Each point is reached from the start by the listed moves, each made once or not at all, plus a little noise. Say if it took an odd or an even number of moves. Then give how often each move was made.
In the rows, 128 means zero.

Moves:
(1): [170 130 101 111]
(2): [139 144 187 148]
(3): [140  77 153 150]
Start: [143 128 151 129]
Points:
[165  95 231 169] -> even (0, 1, 1)
[144 128 151 127] -> even (0, 0, 0)
[205  96 205 155] -> odd (1, 1, 1)
[183 130 125 111] -> odd (1, 0, 0)
[154 143 210 149] -> odd (0, 1, 0)

Moves:
(1): [171 128 141 119 140 160 141 100 152 121]
(2): [150 177 140 129 104  93 150 112 142 131]
(3): [128 119 155 132 103 111 104 117 116 143]
(4): [130 139 136 163 130 116 129 122 132 111]
(5): [136 139 139 133 181 119 123 140 144 132]
(6): [113 140 139 127 131 159 132 103 108 146]
(7): [126 124 157 125 119 118 175 131 109 114]
(8): [143 128 150 135 112 169 153 167 134 143]
(9): [ 91 128 141 135 139 127 138 117 165 135]
Start: [106 132 167 127 141 158 135 127 131 140]
Points:
[ 81 199 243 136 176 134 214  89 160 156] -> odd (0, 1, 0, 0, 1, 1, 1, 0, 1)
[ 67 140 242 138 130 219 220 134 136 165] -> even (0, 0, 0, 0, 0, 1, 1, 1, 1)
[138 154 235 172 205 208 180 132 218 142] -> odd (1, 0, 0, 1, 1, 0, 0, 1, 1)
[114 161 249 173 175 200 208 149 118 146] -> odd (0, 0, 0, 1, 1, 1, 1, 1, 0)
[112 138 207 131 187 140 177 142 126 129] -> even (0, 0, 0, 0, 1, 0, 1, 0, 0)

Moves:
(1): [167 100 127 113 127 106 126 102  97 117 113 116 139 130]
(2): [146 158 121 124 133 123 106 150 127 129 115 134 141 122]
(3): [116 118 178 120 151 161 126 145 113 126 140 122  92 120]
(4): [136 130 128 158 117 141 138 125 103 127 127 118 155 115]
(5): [138 127 106 119 156 137 143 126 115 140 132 109 136 110]
(6): [142 131 123 120 110 153 138 102 129 140 125 133 115 120]
(7): [132 140 143 120 122 100 165 128 122 155 135 146 125 137]
(8): [142 112 126 120 130 132 158 142 137 123 107 135 136 151]
(9): [144 143 146 139 136 133 126 114 154 128 139 120 140 140]
(10): [116 134 127 144 134 130  96 130 142 173 112 125 126 130]
(11): [162 106 130 118 110 149 127 137 124 138 166 139 118 132]
(12): [128 127 142 134 151 122 111 128 143 123 132 168 145 115]
(13): [106 133 140  97 114 144 129 131 131 133 124 119 154 136]
(14): [122 134 119 137 146 137 129 108  94 127 148 139 113 169]
Start: [145 131 117  92 117 115 135 126 157 158 136 144 162 156]
Points:
[199 159 167  79 160 194 166 153 113 249 172 139 191 210] -> odd (0, 1, 1, 1, 1, 0, 1, 1, 1, 1, 1, 0, 1, 1)
[135 179 109 110 119 155  91 128 111 203 123 132 216 188] -> odd (0, 1, 0, 1, 0, 0, 0, 0, 0, 1, 0, 0, 1, 1)
[159 149 117  65  95 153 203 103 113 212 139 129 204 134] -> odd (0, 0, 0, 1, 1, 1, 1, 0, 0, 0, 0, 0, 1, 0)

Moves:
(1): [153 115 129 127 150 136 118 122 124 140 134 138 150 123 135 133 144 132
 117 144 110 120 123 113 118]
(2): [123 167 140  91 121 105 140 135 125 129 126 138 130 128 129 119 136 103
 126 151 112 127 133 124 128]
(3): [128 121 163 113 118 135 118 115 128 148 141 131 126 137 138 127 111 119
 123 129 137 134 109 134 121]
(4): [135 150 133 169 141 131 138 134 133 138 132 142 144 136 125 118 112 144
 129 128 125 136 126 131 140]
(5): [130 117 127 121 153 132 138 130 131 116 137 129 138 113 142 122 127 107
 116 116 131 138 128 126 145]
(6): [126 153 137 136 134 153 136 145 138 135 140 121 111 121 118 130 140 100
 134 116 128 134 138 108 114]
(7): [138 113 138 127 128 137 140 124 138 116 154 137 142 152 116 101 145 159
 144 119 126 130 118 112 141]
(8): [148 123 125 139 143 109 140 154 126 153 116 140 109 159 111 128 139 114
 136 117 137 121 129 141 135]
(9): [116 118 121 127 122 122 113 131 151 130 124 127 131 122 131 134 119 127
 135 123 107 132 122 126 140]
(10): [126 125 121 125 126 124 139 116 124 144 136 120 130 117 120 116 121 122
 126 119 123 118 132 134 123]
(11): [115 123 141 116 128 113 107 165  98 128 158 120 131 126 133 131 120 137
 128 129 125 134 135 130 128]
(12): [110 141 120 129 128 121 113 119 134 126 129 172 102 111 149 122 127 110
 127 117 137 112 151 123 118]
(13): [120 114 132 123 131 139 104 127 132 127 128 118 151 151 126 113 117 118
 133 127 114 121 131 135 132]
(14): [138 134 110 131 132 127 138 128 129 134 137 119 108 143 135 123 119 127
 109 138 133 102 123 121 128]
(15): [142 136 119 129 137 141 128 130 116 133 115 126 133 129 149 123 126 138
 147 119 122 119 117 133 146]
(16): [128 129 121 128 129 129 140 126 126 125 141 134 125 135 124 151 125 121
 136 131 129 119 120 140 119]
(17): [122 136 125 124 135 137 126 124 136 134 133 125 140 132 132 135 143 146
 113 119 140 127 128 142 136]
(18): [128 128 130 114 151 145 129 134 122 129 125 135 131 131  96 144  93 129
 126 127 134 109 124 113 140]
(19): [101 124 134 131 147 110 114 101 132 128 126 115 122 134 116 128 140 119
 153 153 136 122 112 121 134]
(20): [117 119 130 133 120 129 138 158 145 128 121 133 120 100 128 129 134 119
 125 147 134 116 117 134 118]
(21): [141 137 117 126 131 120 119 136 146 131 132 129 155 141 124 123 111 135
 145 112 151 137 124 120 118]
(22): [108 124  97 122 143 144 151 130 130 142 121 140 105 117 133 124 124 131
 113 148 134 155 118 124 101]
(23): [114 107 126 121 106 136 128 128 125 134 137 126 141 120 142 134 131 130
 143 140 139 146 155 114 159]
(24): [163 132 115 122 138 145 101 117 145 129 149 120 115 130 109 122  96 154
 143 138 135 138 135 165 141]
Start: [154 136 123 152 103 160 103 123 130  94 117 118 129 107  95 114 144 148
 149 114 139  84 141 152 123]
Points:
[192  52 134 115 173 191  63 141 138 164 222  94 165 150 108  58 140 165
 189 150 160  47 114 184 211] -> odd (1, 0, 1, 0, 1, 0, 1, 1, 0, 1, 1, 0, 1, 1, 1, 0, 1, 0, 1, 1, 0, 0, 1, 1)
[125 172 153 108 162 170 142 172  96 127 175 163 137 105  95 124  69 113
 123 146 144 109 107 156 120] -> even (0, 1, 1, 1, 1, 0, 0, 0, 0, 0, 1, 0, 0, 0, 0, 1, 0, 1, 0, 0, 0, 1, 0, 0)
[150 120  96 149 189 214  99 192 140 110 179 140 139  95  60 115  40 159
 147 153 145  99 124 196 132] -> odd (0, 0, 0, 1, 1, 0, 0, 0, 0, 0, 1, 0, 1, 0, 0, 1, 0, 1, 0, 1, 0, 1, 0, 1)
[ 66 110 112  86 144 136 125 179 122 140 169 183 105 124  54  90 133  95
 205 175 152  49 152 132 134] -> odd (0, 1, 0, 0, 0, 0, 1, 1, 0, 1, 1, 1, 1, 0, 0, 1, 0, 1, 1, 1, 0, 1, 1, 0)
[138 139 140  89 136 154  96 191 145 167 154 207 114 107 145  82 177 149
 149 137 125  72 101 152 117] -> even (1, 1, 1, 0, 0, 0, 1, 1, 1, 0, 1, 1, 0, 0, 1, 0, 1, 0, 0, 1, 0, 1, 0, 0)
[179 174 110 182 207 185  42 141 129 175 191 146 126 146  78 101 131 139
 213 107 136  37 156 201 139] -> odd (1, 0, 0, 1, 0, 1, 0, 1, 0, 1, 1, 1, 1, 0, 1, 1, 1, 0, 1, 0, 0, 0, 0, 1)
[136  95 114 131 142 160  51 173 152 123 164 157  98 112  67 102 111 177
 249 132 166  56 149 155 217] -> odd (0, 0, 0, 0, 0, 0, 1, 1, 1, 0, 1, 1, 0, 0, 1, 0, 0, 1, 1, 1, 0, 0, 1, 1)
[139 176  76 198 196 166 103 137 197 165 135 196 116 130  85 131 164 117
 183 114 165  92 120 129  87] -> odd (1, 0, 0, 1, 0, 1, 0, 1, 1, 0, 0, 1, 0, 0, 0, 1, 1, 0, 1, 0, 1, 1, 0, 0)
[161 149  81 157 189 193  98 160 167 203 220 105 118 143 104 109  75 144
 200 111 193 117 116 183 174] -> odd (0, 0, 1, 1, 1, 1, 0, 1, 1, 1, 1, 0, 0, 1, 1, 1, 1, 0, 1, 0, 1, 1, 1, 1)
[145 150 126  81 147 157 135 206 155 133 214 130 180 136  49 119 128 112
 195  66 153  92 160 116 183] -> odd (0, 1, 0, 0, 1, 1, 1, 1, 1, 1, 1, 0, 0, 0, 0, 1, 1, 1, 0, 0, 1, 0, 1, 0)
[235 103  80 132 156 177  92 134 145 156 161 140 164 141  36 142  82 158
 197 121 171  66 159 167 156] -> even (1, 0, 0, 0, 0, 0, 0, 1, 0, 1, 0, 0, 0, 0, 0, 1, 0, 1, 0, 0, 1, 0, 1, 1)
[127 130  82 173 120 220  82 204 172 142 181 107 108  93  97  93  78 153
 157 167 134 116 158 162 144] -> even (0, 0, 0, 1, 0, 1, 0, 0, 1, 0, 1, 0, 1, 1, 0, 0, 0, 0, 0, 1, 0, 1, 1, 1)

Moves:
(1): [127 134 126 130 135 133 118 137 127 121 144 137 128 123 125 124 140 132
 134 124 141 120 125 118 127 121]
(2): [112 110 146 124 128 115 113 125 134 137 148 130 129 126 128 127 129 143
 132 129 114 128 139 123 147 137]
(3): [129 124 121 103 120 127 110 142 121 127 130 133 135 135 123 123 138 121
 132 118 128 127 124 138 110 155]
(4): [120 123 129 135 133 119 144 102 136 134 151 142 121 124 126 149 115 132
 131 134 125 140 114 131 121 130]
(5): [ 88 143 121 129 135 116 153 126 123 150 134 128 119 102 115 128 155 109
 107  97 151 122 117 152 111  93]
(6): [122 136 152 124 111 131 130 119 125 147 127 141 150 125 125 140 126 137
 123 133 109 121 128 115 147 116]
(7): [120 134 133 114 143 134 137 132 107 118 125 132 127 153 138 123 134 146
 129 115 150 131 137 129 146 142]
(8): [148 138 138 140 137 126 107 130 128 126 128 131 118 128 144 140 129 136
 111 148 129 140 126 140 108 130]
(9): [119 131 131 121 137 126 118 127 131 132 125 120 139 120 114 114 141 135
 136 137 128 110 122 130 129 123]
(10): [122 119 121 127 119 127 136 129 130 123 128 133 139 125 133 123 121 129
 122 130 122 137 127 125 130 127]
(11): [130 123 127 128 128 136 128 120 111 133 127 127 111 125 135 119 120 130
 129 152 137 131 136 124 135 130]
(12): [123 157 119 140 132 133 137 145 137 133 126 143 117 128 122 118 125 118
 130 123 140 133 121 136 118 139]
(13): [126 144 110 136 137 128 117 131 107 130 147 124 139 127 123 124 120 123
 127 137 124 135 120 139 129 132]
(14): [131 125 113 131 124 126 126 137 130 131 123 117 124 131 148 133 128 135
 137 127 123 140 106 132 125 127]
(15): [134 118 143 141 128 140 113 119 131 131 116 134 120 125 124 142 104 121
 113 143 139 114 123 133 148 128]
(16): [124 119 130 125 122 128 127 114 120 120 128 118 125 139 116 120 125 135
 126 117 119 123 123 137 139 109]
(17): [118 131 131 115 115 110 115 101 140 141 114 142 139 138 120 148 125 136
 139 129 144 135 146 121 121 138]
(18): [139 127 120 135 128 127 134 119 104 112 116 140 117 112 136 137 116 133
 135 119 128 140 126 135 120 140]
(19): [138 118 132 142 144 129 140 134 130 137 128 132 124 130 143 120 130 124
 126 119 140 130 127 126 124 122]
(20): [116 128 120 158 130 150 141 125 127 131 126 137 122 123 153 136 133 122
 127 134 131 121 129 134 127 134]
(21): [113 132 117 126 151 116 131 136 119 143 130 125 127 126 113 135 136 134
 110 116 130 124 121 110 116 121]
(22): [133 126 121 123 131 116 138 134 122 134 123 138 123 134 123 126 136 139
 131 121 125 115 129 134 129 126]
(23): [136 139 114 127 131 114 131 135 124 134 130 134 115 126 151 118 118 139
 129 107 143 132 131 142 102 123]
(24): [112 129 123 111 146 152 128 121 134 125 129 135 140 125 115 127 124 123
 137 136 114 125 138 126 147 111]
Start: [128 148 133 130 121 137 128 146 120 110 146 113 129 136 126 102 139 139
 101 110 113 137 116 121 131 114]
Points:
[ 59 183 147 108 190 115 133 144 127 164 144 166 124 140 107  94 188 169
  99  84 168 128 139 160 132  94] -> even (0, 1, 0, 0, 1, 0, 1, 1, 1, 0, 0, 1, 0, 0, 0, 0, 1, 0, 1, 0, 0, 1, 0, 1)
[ 98 125 114 163 141 143 105 122  77 131 168 147 109 164 197  95 100 189
 109 109 177 151 122 137 167 120] -> odd (1, 1, 0, 0, 0, 0, 1, 0, 0, 1, 1, 0, 1, 1, 1, 1, 1, 0, 1, 1, 0, 0, 1, 0)
[ 72 174 121 159 161 116 130 144  91 133 203 157  94 139 127 116 133 172
  67  90 150 152  58 186 145  91] -> odd (1, 1, 0, 1, 1, 0, 1, 1, 0, 1, 0, 1, 1, 1, 1, 1, 0, 0, 0, 0, 0, 1, 0, 0)
[  7 174  68 130 201 139 149 132  66 165 193 186 123 105 132 106 165 159
 117  79 180 162  88 145 111 130] -> even (1, 1, 1, 1, 1, 0, 1, 0, 1, 1, 1, 1, 1, 1, 0, 0, 1, 1, 1, 1, 1, 0, 0, 1)
[ 64 196 118 174 158 136  94 164  77 174 159 153 120  81 130 136 155 142
  57 105 122 127  57 175 101 124] -> odd (0, 1, 1, 0, 1, 1, 0, 1, 1, 0, 0, 1, 1, 1, 1, 0, 0, 1, 0, 1, 1, 0, 0, 0)
[ 39 189 125 175 180 131 148 164  78 176 179 133 135 128 150  91 180 174
  54  79 131 139  67 155 134  72] -> even (0, 1, 0, 0, 1, 1, 1, 1, 1, 1, 0, 1, 1, 1, 0, 1, 0, 0, 1, 1, 1, 0, 0, 0)
[ 50 167 103 138 170 102 172 114  99 176 138 150  84 136 132 102 124 170
  73  65 215 149  74 159 102  75] -> even (0, 0, 0, 1, 1, 0, 1, 0, 1, 1, 1, 1, 0, 1, 1, 1, 1, 0, 1, 0, 1, 0, 1, 0)
[ 56 205  73 173 186 148 158 148  78 122 208 184  92  98 191 117 135 166
  99  77 154 188  81 191  98 107] -> even (1, 1, 0, 1, 1, 0, 1, 1, 0, 1, 0, 1, 1, 1, 0, 0, 0, 1, 0, 1, 0, 0, 1, 1)
[ 67 157 118 122 140 140 174 129  88 152 167 141 164 119  93  87 152 134
  79  76  93 121 101 150 162  24] -> even (0, 0, 0, 0, 1, 1, 0, 0, 0, 1, 0, 0, 1, 0, 0, 1, 0, 0, 1, 0, 0, 1, 0, 1)
[ 71 127 106 131 149  98 115 123 105 137 204 100 149 131 103 102 129 182
  97 111  75 149  62 123 143  96] -> even (0, 1, 0, 1, 0, 0, 0, 0, 1, 1, 0, 0, 1, 1, 0, 1, 0, 0, 0, 0, 1, 0, 0, 0)

Moves:
(1): [134 123 121 119 142 126 133 126 127 130 150 132 146 125 134 114 151 147
 134 143 118 122 113 126 126]
(2): [ 98 125 130 144 127 127 118 147 102 130 117 120 133 148 134 142 124 139
 105 112 136 132 120 125 141]
(3): [119 108 120 125 113 121 107 155 149 126 130 128 112 113 112 163 117 141
 112 137 140 121 129  95 126]
(4): [149 125 122 139 114 116  86 143 106 105 119 151 157 141 112 111 136 147
 131 120 130 153 147 125 124]
(5): [140 105 127 137 137 124 116 119 119 124 117 138 115 133 157 128 122 129
 112 122 124 122 139 140 131]
(6): [129 136 144 140 141 135 125 149 139 108 148 133 129 150 139 120 108 114
 140 108 140 128 157 123 119]
(7): [113 119 118 113 126 150 118 119 126 146 117 131 129 123 134 138 121 121
 142 106 124 131 133 122 126]
(8): [134 134 146 120 107 112 122 123 152 137 134 141 111 136 137 114 135 137
 119 105 116 127 146 123 108]
(9): [117 135 122 132 141 117 120 111 130 149 129 133 135 121 120 120 130 117
 111 139 133 122 124 110 140]
(10): [113 135 111 136 114 132 151 141 111 129 125 140 124 132 146 106 138 116
 128 143 128 112 138 119 135]
(11): [139 135 100 117 123 121 152 112 120  92 128 142 110 116 130 163 116 134
 122 103  92 127 133 123 130]
(12): [133 151 128 120 127 131 122 123 134 172 135 141 132 115 136 131 142 127
 125 127 129 126 153 154 143]
(13): [131 142 114 144 136  98 128 124 118 116 117 117 123 158 110 111 148 143
 141 120 143 154 150 111 109]
(14): [111 119 128 133 115 127 117 114 140 117 125 151 151 138 124 146 131 128
 123 124 126 136 138 117 129]
(15): [130 107  92 148 147  99 146 120 113 129 142 158 121 147 110 118  98 151
 145 140 132 111 127 130 166]
(16): [148 142 130 127 127 121 125 121 148 133 125 143 128 114 138 128 140 145
 137 129 146 134 108 122 123]
(17): [119 130 106 132 124 139 113 123 129 124 149 110 108 132 103 142 123  99
 131 110 146 127 104 141 125]
(18): [137 125 129 105 107 146 138 122  99 148 129 100 141 141 151 130 126 144
 118 146 120 109 117 126 121]
(19): [138 132 123 107 149 126 121 124 136 121 117 105 119 156 131 118 146 132
 117 116 126 153 119 119 139]
(20): [148 124 130 165 150 112 128 144 139 160 138 141 112 134 111 133 155 124
 112 117 120 122 109 125 133]
(21): [119 130 136 128 141 155 121 136 125 146 131 166 106 132 104 103 127 136
 109 127 129 131 135 126 124]
(22): [123 129 116 132 132 146 117 122 145 122 130 124 128 130 121 130 130 130
 145 136 121 129 131 128 145]
(23): [126 144 136 144 125 122 129 146 114 119 141 121 120 121 129 125 122 120
 110 135 123 158 119 123 123]
(24): [137  97 146 117 130 121 146  96 139  90 156 131 104 135 132 149 131 121
 157 126 128 146 125 125 162]
Start: [143 141 133 136 141 101 138 128 105 129 141 140 140 130 154 146 130  99
 127 111 142 117 132 111 150]
Points:
[184 109 149 187 189  27 120 104 159 137 188 233  85 229 195 166 151 136
 113  33 154 147 165 104 233] -> odd (0, 1, 0, 0, 1, 1, 0, 1, 0, 0, 0, 1, 0, 1, 1, 1, 0, 0, 1, 1, 0, 0, 0, 1)
[148 151  73 176 148  44  58 127 138  38 207 245  59 243  82 185 127 168
 115   8 168 235 196  41 210] -> odd (0, 1, 1, 1, 0, 1, 0, 1, 0, 0, 1, 1, 1, 1, 1, 1, 1, 0, 1, 0, 1, 1, 1, 1)
[153 128 120 168 127 125  86 136 170 193 205 234  11 119 145 170 167  80
 104  64 151 136 136  91 190] -> odd (0, 0, 1, 0, 1, 0, 1, 1, 0, 1, 0, 1, 0, 0, 0, 1, 1, 0, 0, 1, 1, 1, 1, 1)
[137 130  64 138  77 126  61 148  53 144 133 236 126 148 165 200 136 146
  42  74 155 110 158  91 169] -> even (0, 1, 1, 1, 1, 0, 0, 0, 0, 1, 1, 1, 0, 1, 0, 1, 1, 1, 0, 0, 1, 0, 0, 0)
[153 107  71 205 179  76  86  83 151 173 159 249  70 201  93 131 157 138
 137  40 158 126 144  86 164] -> odd (0, 0, 0, 0, 1, 0, 1, 1, 0, 0, 0, 0, 1, 1, 1, 1, 1, 0, 0, 1, 1, 1, 0, 0)
[181 174 112 192 118 114 131 180  67 103 175 246 138 166 154 129 150 128
  76  80 116 143 152  66 130] -> even (0, 0, 0, 1, 0, 1, 0, 0, 0, 1, 1, 0, 0, 1, 0, 1, 0, 1, 0, 1, 1, 0, 1, 0)
[108 108  98 152 169 107 158 110 122  57 191 190 115 212 170 149 105  82
 179  93 132 172 167  61 244] -> odd (0, 0, 0, 0, 0, 1, 1, 0, 0, 1, 0, 0, 0, 1, 1, 0, 0, 0, 1, 0, 0, 1, 1, 1)

Moves:
(1): [138 125 115 107 129 132 128 123 132 128 126 118 126 123 135 131 116 140
 137 145 113 129 128 151]
(2): [138 137 113 114 121 123 110 122 134 115 145 102 128 133 139 144 141 108
 126 128 115 139 122 156]
(3): [134 138 111 139 131 140 123 138 119 129 117 109 113 121 119 138 129 126
 112 139 124 140 117 146]
(4): [118 135 132 125 151 121 121 141 146 112 134 106 115 117 125 118 128 129
 135 121 119 137 126 118]
(5): [118 136 130 127 123 133 132 129 130 139 141 133 155 124 115 128 127 116
 103 128 131 132 113 137]
(6): [136 128 130 142 118 119 124 112 138 139 135 132 126 107 109 115 138 113
 122 128  91 111 115 135]
(7): [114 119 140 113 116 131 136 161 109 161 142 125 124 133 130 110 129 125
 131 121 130  95 117 108]
(8): [127 127 137 118 154 120 122 133 115 135 122 119 152 160 118 105 120 133
 116 117 116 115 136 124]
(9): [139 138 120 124 119 127 141 136 121 130 122 121 147 120 127 125 133 125
 119 125 125 130 131 105]
(10): [116 126 132 124 139 121 124 120 153 116 100 107 135 137 129 157 139 128
 134 141 132 144 121 153]
(11): [131 119 117 146 122 120 137 139 126 128 119 127 118 135 150 128 139 119
 131 130 130 123 119 132]
(12): [118 123 127 135 106 116 142 117 138 138 120 121 133 135 109 133 126 140
 137 107 144 135  98 135]
(13): [121 111 106 149 111 103 127 137 139 132 145 114 120 108 127 139 129 148
 126 133 133 138 135 134]
(14): [127 115 122 138 137 138 129 128 130 125 129 126 138 133 131 130 120 128
 139 132 123 132 132 118]
(15): [120 143 123 128 115 137 113 127 109 112 128 117 137 118 125 158 103 122
 124 143  91 140 130 125]
(16): [129 142 116 124 113 129 132 125 135 158 129 125 133 130 131 127 124 122
 113 112 135 131 122 126]
(17): [113 113 128  97 137 129 118 117 126 133 131 112 125 122 128 139 119 134
 115 108 126 132 124 147]
(18): [131 139 141 138 121 132 131 130 132 126 133 131 132 134 125 137 129 134
 127 124 129 121 128 125]
(19): [131 130 134 139 110 130 137 127 127 138 137 127 121 117 121 141 129 133
 118 132 117 142 139 122]
(20): [127 125 136 136 128 122 121 121 125 130 131 112 127 123 132 115 138 125
 132 126 137 133 131 141]
(21): [122 130 133 126 147 127 118 128 123 130 130 146 148 115 124 155 117 126
 141 114 106 143 124 121]
(22): [129 133 142 138 126 119 121 126 135 131 127 121 123 129 127 129 112 123
 113 135 138 134 127 104]
(23): [136 130 120 135 143 118 157 135 121 141 131 103 114 142 118 143 121 119
 120 147 161 123 153 116]
(24): [150 141 135 131 144 132 122 142 129 109 105 155 136 124 124 120 123 117
 150 127 123 125 142 135]
Start: [132 135 108 121 115 130 136 124 124 125 129 129 132 156  99 142 125 144
 125 143 125 119 126 125]
Points:
[109 146  84 132 132 113 111 199 118 141  96  15 161 153 101 169 109 141
 110 121  78 134 117 141] -> odd (0, 0, 1, 1, 0, 0, 1, 1, 1, 1, 1, 0, 1, 1, 1, 1, 1, 1, 0, 1, 0, 0, 0, 1)
[113 132 113  98 128 127 124 126 134 216 106  78 205 139  35 164 100 131
 106  98  54 140  66 202] -> odd (1, 0, 1, 0, 1, 1, 1, 1, 0, 1, 0, 1, 0, 1, 0, 1, 1, 0, 1, 1, 1, 0, 0, 1)
[101 154  66 120  45 112 159 129 124 209 141   7 129 150  57 239 127  87
  45 143  87 141  50 199] -> odd (0, 1, 1, 0, 1, 1, 1, 0, 0, 1, 1, 1, 0, 0, 1, 1, 1, 0, 1, 0, 0, 0, 1, 0)
[149 164  91 127 150 114 124 159 116  94 133  55 145 126 102 234  76  90
 118 151  64 183 160  88] -> even (0, 1, 0, 1, 0, 0, 0, 0, 1, 0, 1, 0, 0, 1, 1, 0, 1, 0, 1, 0, 1, 1, 1, 1)
[122 166 114 141 120 128 150 167 141 186 118  46 160 158  56 136 136 132
  82 126  59 109 104  95] -> odd (0, 0, 1, 1, 0, 1, 1, 1, 1, 1, 0, 0, 0, 1, 0, 1, 0, 1, 1, 0, 0, 0, 0, 0)
